Every row gives one point. The ring and each string are closed loops that go straight from each point to the next, and from the last back to the first. Before rounding, they use only three directions, however many columns there are. How many times does the string pass through the ring? Passing back the other way cancels.
(in the rows, 128 means zero)

Ring, 9 rows:
[[180 120 101 168]
 [146 159 103 159]
 [103 174  98 134]
 [ 88 155  98 116]
 [ 94 120 109 109]
 [129  67 127 117]
 [166  47 124 134]
 [187  51 113 149]
 [194  88 101 166]]
String:
[[168  86  88 144]
 [152  95 115 141]
 [165  62 151 144]
 [179  14 156 137]
 [173  21 105 125]
 [161  25 122 123]
 [159  37  95 120]
 [152  75  91 129]
 [143  98 128 138]
 [154  78 114 136]
 [174  57  77 135]
 [202  28  71 143]
 [169  80  94 144]
 [165  86 118 147]
 [175  76 155 158]
 [215  54 109 169]
 [220  54  93 169]
 [183  71 165 163]
 [149 101 132 144]]
Times through: 1

Ring (8 x 8):
[[164 125 157 105 172  74 122 153]
 [158 162 109  86 167  95 131 125]
 [134 184  82  79 159 136 133  99]
 [101 171  90  96 149 179 124  84]
 [ 87 135 114 123 145 185 113  88]
 [ 95  76 166 158 149 153 101 117]
 [122  64 201 155 161 111 100 151]
 [140  74 205 141 167  91 105 163]]
String, 13 rows:
[[144 189 129  64 167 128 131 129]
 [133 132 114 114 158 119 121 113]
 [142 131  81 120 157 103 126 101]
 [166 176  75  79 167  87 138 113]
 [174 175 129  67 175  79 134 145]
 [186 158 180  69 184  57 129 178]
 [175  99 158 123 173  48 119 158]
 [175  94 207 117 179  49 114 184]
 [165 115 242  95 182  73 113 197]
 [157 127 212  94 177  88 116 178]
 [190 133 189  86 184  42 125 184]
 [183 143 117  93 174  52 132 143]
 [174 204 121  46 176  90 140 142]]
Times through: 1
String (23 x 8):
[[149  66 172 152 165  73 108 150]
 [161  61 227 143 175  57 104 185]
 [157  96 239 114 178  78 108 190]
 [144 124 207 100 172 105 113 168]
 [137 124 163 110 165 112 116 141]
 [135 110 124 130 158 107 117 119]
 [149 142 166  93 170 103 121 149]
 [168 166 163  70 177  86 129 159]
 [181 176 128  65 177  69 136 149]
 [171 147  84  99 167  69 133 119]
 [150 126  90 120 160  90 125 111]
 [132 127 128 116 159 119 119 120]
 [142 163 149  81 168 120 125 137]
 [166 184 144  60 176  94 133 149]
 [183 181 149  57 181  69 135 161]
 [183 136 131  96 175  50 129 150]
 [158 101 115 133 163  71 120 127]
 [139 111 135 125 161 103 117 127]
 [143 120 179 109 168 103 115 152]
 [155 112 243 100 179  87 110 192]
 [160  81 249 123 179  67 105 197]
 [160  56 234 145 175  56 103 188]
 [149  61 158 159 163  70 108 143]]
Times through: 2

Ring, 6 rows:
[[124 129 127  81 144  98 165 139 104 162 148 178]
 [126 144 119 116 131  85 109 130  83  93 150 170]
 [119 147 128 163 115 104  65 107  98  59 143 124]
 [112 140 157 153 125 130 106 101 131 108 150 102]
 [116 116 128 125 125 132 135 120 138 174 122 124]
 [123 106 102  88 132 114 162 142 123 206 113 166]]
String:
[[119 143 170  75 159 107 192 129 115 157 181 164]
 [126 119 125  55 152  99 199 150 110 204 145 193]
 [129 103  75  86 125  98 144 152 103 195 100 188]
 [125 113  91 105 123 103 128 140 107 168 111 168]
 [116 139 165  98 148 117 169 121 124 151 168 143]
 [118 126 162  66 158 120 212 134 133 205 163 161]
 [126  97  96  55 142 110 199 157 123 249 111 191]
 [118 129 165  65 160 118 213 133 131 200 167 162]
 [119 130 155  74 154 114 195 133 124 185 162 162]
 [126 115 118  57 149 102 196 151 112 210 137 192]
 [131 104  65  83 124  89 138 157  93 186  99 199]
 [128 124 109  70 143  88 167 149  94 171 139 197]
 [124 146 154  70 158  90 182 137  96 142 178 185]
 [130 125  84 101 125  80 114 145  79 129 121 191]
 [126 124  93 121 119  95 102 134  94 126 118 165]
 [120 149 153 112 142 100 135 120 101 104 170 152]
 [121 159 160 114 144  92 128 118  92  79 182 155]
 [133 143  74 136 112  62  53 136  51  50 125 188]
 [132 128  59 140 105  73  52 138  64  79 104 180]
 [125 126  95 129 117  97  94 130  95 117 119 158]
 [122 133 120 124 126 103 113 124 104 120 137 150]
 [121 156 155 118 141  94 123 118  93  82 175 153]
 [127 155 128 114 136  75 106 129  71  68 165 178]
 [133 135  78 110 122  66  90 145  61  92 126 199]
 [129 127  89 109 124  83 108 141  82 122 123 183]
 [127 123  93 112 123  93 113 137  94 136 120 172]
 [118 145 165  97 150 108 164 122 114 134 175 152]]
Times through: 4
